Each row of a before or after table is a point. One or more steps were done to the points. Then noise was added and the rows were shuffled. The steps act on columns, c1 being the first. What was done? A step turns or swaps two columns, mirrors them in a line or flattens them onto one, adds a multiple of one to another, or multiplies or shifts one. Angles are multiples of 10 degrees, from the lower column toward the higher: turns from -170 to 170, lines from 10 to 170 but not 90. Use the fewest steps. Two steps may share a column if one is a turn and the other turns, adds or multiplies; they go together, in the order done. Otherwise the lowest column goes first.

Before (11 x 2)
[[ 13   7]
 [  8  22]
 [ 35 -20]
 [ 39  53]
 [-41 -53]
 [-60 -22]
 [ -1  45]
 [-18 -13]
 [-49 -11]
 [-15 -41]
 [  5 -48]]
After (11 x 2)
[[-48   6]
 [ 54  38]
 [-12 -48]
 [-20  33]
 [-53 -41]
 [-22 -59]
 [-13 -17]
 [-41 -16]
 [  6  13]
 [ 22   7]
 [ 46   1]]
Steps: swap c1 and c2

Before (10 x 6)
[[  0  25 -48 -34  -5 -30]
 [-34 -22 -60  18 -29  11]
 [-60 -28 -46  13  34 -25]
 [-15  38 -18 -17   7 -10]
 [ 12 -49  26 -29 -29  90]
 [-23  24 -38  11   2 -39]
 [ 24  25 -22 -17  -2  36]
 [-31 -35  57 -12 -66  76]
 [ 21 -29 -25 -45 -35  -5]
 [  6 -68  21  32 -33  26]]
After (10 x 6)
[[ 17  -5  35 -47  11  17]
 [ -9 -17  39 -47   1 -26]
 [-38  56  32 -11 -23 -11]
 [ -4   9  56 -66   0 -51]
 [ -5  21 -53 -61  -2  69]
 [-10  40 -62   3  -6   7]
 [-17   4  44 -18 -11 -60]
 [-29  51  17 -17 -17 -46]
 [ -1  36   0 -75   0 -24]
 [-53 -10 -64 -42 -32  56]]
Steps: flatten c1 and c5 onto the line at 30 degrees; turn c2 and c3 by 140 degrees; shift c4 by -30; shift c6 by -20

Before (14 x 11)
[[-23 -16  14  11 -11  14  25  -8  79   2  18]
 [-20 121  31 -11  21  29   7 -13  29  15 -17]
 [-18 -32 -62  74   1 -11  -5 -27 -14  20   3]
 [ 18  40 -20  -7  22  30   4 -14   2  -6   7]
 [-18 -25  17   9  17  35  31   6  13   9  -5]
 [ -9  -7  26   8  15  25  14 -13  30 -36 -29]
 [ -5 -23   9 -19  24 -32  10   5  -8   7   8]
 [ 26 -33  22  21   9   3 -48  -8  -7  26  -7]
 [ 28   3   7  35  23 -54  20  -7 -11  23  31]
 [  3  57  23   4 -40  33   5   5 -15  -8  -4]
 [ 22  21  27 -18 -52  -9  19 -23   6  18 -24]
 [ 35 -15  20  -4   5   8   9 -22 -14  27  -6]
 [-16 -30  36  -7  22  24  24 -50  -5 -23  10]
 [-18  -6  24  -9 -14  18 -25   1 -16  -1   5]]
After (14 x 11)
[[  5 -45  25  20 -20   6 -26  14  -8  47   0]
 [-31 -11  19  14  41  17   7  -9  12  -9  16]
 [-14   5  22  -8 -28   2  -4   0 -15  10  13]
 [ 33  26 -22  -8  12   7 -20  16  -1  -8  16]
 [-31 -21  34  -1  24  -1 -17  51  -9 -32   8]
 [-29 -21 -63  74   2  -7   7  25 -13  23  -7]
 [-14 -11   8 -18  27 -15  -8  -5 -11   3 -11]
 [-10  -6  26   9   9  35 -21  14  30 -37   5]
 [ 23 -31  21  -5  18   6  11  22 -16  17   3]
 [ 26 -12   6  30  35 -42   1   6 -14   8 -14]
 [-29  -6  19   6  13 -11  20   7  76 -15   8]
 [ 41 110  29 -10  29  27 -12  13  30  10   4]
 [ 33   6  26 -17 -13  18  56  25   3   9  -7]
 [ 32  53  26   5 -27  15  26  -6 -14  -8  10]]
Steps: turn c1 and c2 by -30 degrees; turn c7 and c10 by -30 degrees; turn c5 and c7 by -50 degrees; turn c6 and c11 by 70 degrees; multiply c11 by 0.4; multiply c8 by -1

Before (11 x 20)
[[-27   2 -30  53  76 -39 -63  26   3 -19 -45  -4 -43   2  10 -58 -41 -45
  -36   2]
 [ -1 -55 -38 -12  31  22 -67 -48 -36 -22  25   5  30 -27  26 -56   4 -38
   22  36]
 [ 39  29  -4  26  24  45 -45  30  -4  -5  19  -7 -36   5  -3  38   8  12
   35 -41]
 [ 21 -60  16 -14  81 -46  18 -37  10 -72  31  43  -7  25  39  39   0  32
   48 -25]
 [-25 -12  12 -14   4  -7   3  -3   0 -53 -43  55  41 -26  35 -61 -38  29
   -9  11]
 [ 21 -20   0  -2  -1   8   0 -20  31 -69 -21 -15 -37 -14 -25 -52  10  43
    4  26]
 [-52 -54  44  -9  59  34  25  -5  46 -72 -48  84   0 -22  35 -48 -27 -32
   23  29]
 [ 31  -2 -23  50  26  15 -53 -26   3 -46 -39 -12  45 -47 -16  -3 -22  41
  -11  -1]
 [  6  -7  28 -28 -10   5 -59  13 -36   9 -46   4  21 -50 -10 -45  25 -25
  -13 -11]
 [-43 -29   3 -14  -9  47 -18   8 -51  -6 -69   3 -11   9   0  -6  43  33
  -47  31]
 [-41  24 -42   7  19  16 -27 -20 -11 -20 -67  15  31 -16  48  28   8  -3
  -37 -36]]
After (11 x 20)
[[ 39  29  -3  25  25 -45 -46  29  -4  -6  20   8 -35   5   0  42   9  12
   35  41]
 [-24 -11  12 -14   3   8   3  -2   0 -52 -45  47  42 -26  35 -73 -37  30
   -6 -31]
 [ -2 -55 -38 -11  30 -21 -68 -48 -36 -22  25 -10  30 -28  28 -18   3 -39
   22 -36]
 [-42  25 -41   7  19 -16 -27 -21 -10 -20 -66  26  31 -15  47  70   6  -3
  -37  29]
 [-28   1 -30  52  76  39 -63  28   3 -19 -45  -6 -44   1   8 -28 -41 -46
  -36  -1]
 [  5  -7  28 -27  -9  -4 -60  13 -36  10 -46   7  22 -50  -9 -73  25 -26
  -13   9]
 [ 31  -3 -23  48  26 -16 -53 -26   2 -45 -39 -11  46 -47 -16  19 -22  41
  -12   3]
 [-53 -54  43  -8  60 -34  25  -4  48 -71 -48  69   0 -22  35 -93 -25 -33
   24 -56]
 [-43 -28   3 -13  -9 -47 -18   9 -51  -6 -69  -9  -8  11   0  -9  43  32
  -47 -29]
 [ 21 -21   0   0   0  -8  -1 -19  32 -69 -23 -23 -35 -14 -26 -51  11  43
    4 -19]
 [ 21 -60  14 -15  80  45  18 -36  11 -72  32  48  -7  25  39  23  -1  33
   48   9]]
Steps: add -1 times c3 to c16; multiply c6 by -1; mirror c12 and c20 in the line at 170 degrees
